Every row gives one point. Each copy is the shape, with its points in the same order, turned, moved and blurred by noise. Some copies are also mirrored. Which?
In the rows, zero is written as 128.

Shape (7 x 2):
[[160  25]
 [147 145]
 [139 126]
 [181 132]
 [ 83 107]
 [167 142]
 [105 154]]
Copy 1 (7 x 2):
[[227 178]
 [137 108]
 [136 124]
 [168  85]
 [111 185]
 [146  90]
 [ 92 113]]
Copy 1 is: mirrored
Copy 2 (7 x 2):
[[ 29 149]
 [144 117]
 [130 130]
 [121  86]
 [124 192]
 [138 102]
 [167 154]]
Copy 2 is: only turned
Copy 3 (7 x 2):
[[ 84  15]
 [141 121]
 [128 105]
 [173  81]
 [ 64 135]
 [159 105]
 [120 157]]
Copy 3 is: only turned

Shape (7 x 3):
[[134 109 119]
 [142 128 109]
 [107 124 163]
 [129  82  73]
 [ 92 199 176]
 [160  88  65]
 [ 59 180  90]]
Copy 1 (7 x 3):
[[131 126 129]
 [135 122 156]
 [184 135 108]
 [ 84 143 134]
 [232 168 156]
 [ 74 121 152]
 [162 222 170]]
Copy 1 is: mirrored
Copy 2 (7 x 3):
[[126 114 142]
 [147 120 150]
 [110 127  97]
 [112 119 200]
 [151 174  55]
 [137  98 211]
 [143 221 133]]
Copy 2 is: mirrored

Shape (7 x 4):
[[150  85 165 183]
 [119 177  85 142]
 [162  47 135 141]
 [ 40 169 139  60]
 [124 163  85 146]
 [ 97 173 139 100]
 [ 87 145 100 164]]
Copy 1 (7 x 4):
[[215 129  96 134]
 [ 90 108 108 124]
 [214 154 163 122]
 [ 77 214  71  80]
 [106  99 124 119]
 [ 95 170  87 126]
 [126 109  99  83]]
Copy 1 is: mirrored
Copy 2 (7 x 4):
[[169 142 139 213]
 [ 96 122 172 114]
 [170 208 143 197]
 [135 104  81  42]
 [ 98 134 176 120]
 [114 108 105  97]
 [141 117 178 117]]
Copy 2 is: mirrored

Shape (9 x 6):
[[113 117 212 105 103 125]
 [157 107 169  93 176 160]
 [154 122  98 173 173 140]
 [172  57 101 169 143 121]
 [106 127 129  34  64  64]
 [117 112 142  47  27 120]
 [124  91 118 170 143 161]
 [197 140 105 135 125 125]
 [139 106 230 130 163 131]]
Copy 1 (9 x 6):
[[148 141 106 140 185  73]
 [134 141  83 158 105  84]
 [156  80  73 136  93 157]
 [202 137 102 151  96 172]
 [ 94 182 180  39 149  88]
 [100 187 195 125 169 100]
 [181  82 104 161 106 137]
 [111 134  90 127 119 168]
 [169 142  41 140 165  72]]
Copy 1 is: mirrored
Copy 2 (9 x 6):
[[116 130  94  85 149  66]
 [151 173  81 112 126 140]
 [169 116 149 146 125 185]
 [174  78  99 179 142 166]
 [ 57 109  89 148  60  45]
 [ 37 124  86 165 127  45]
 [172 121 144 167 160 136]
 [102  97 116 139 122 187]
 [168 139  80  60 153 103]]
Copy 2 is: only turned
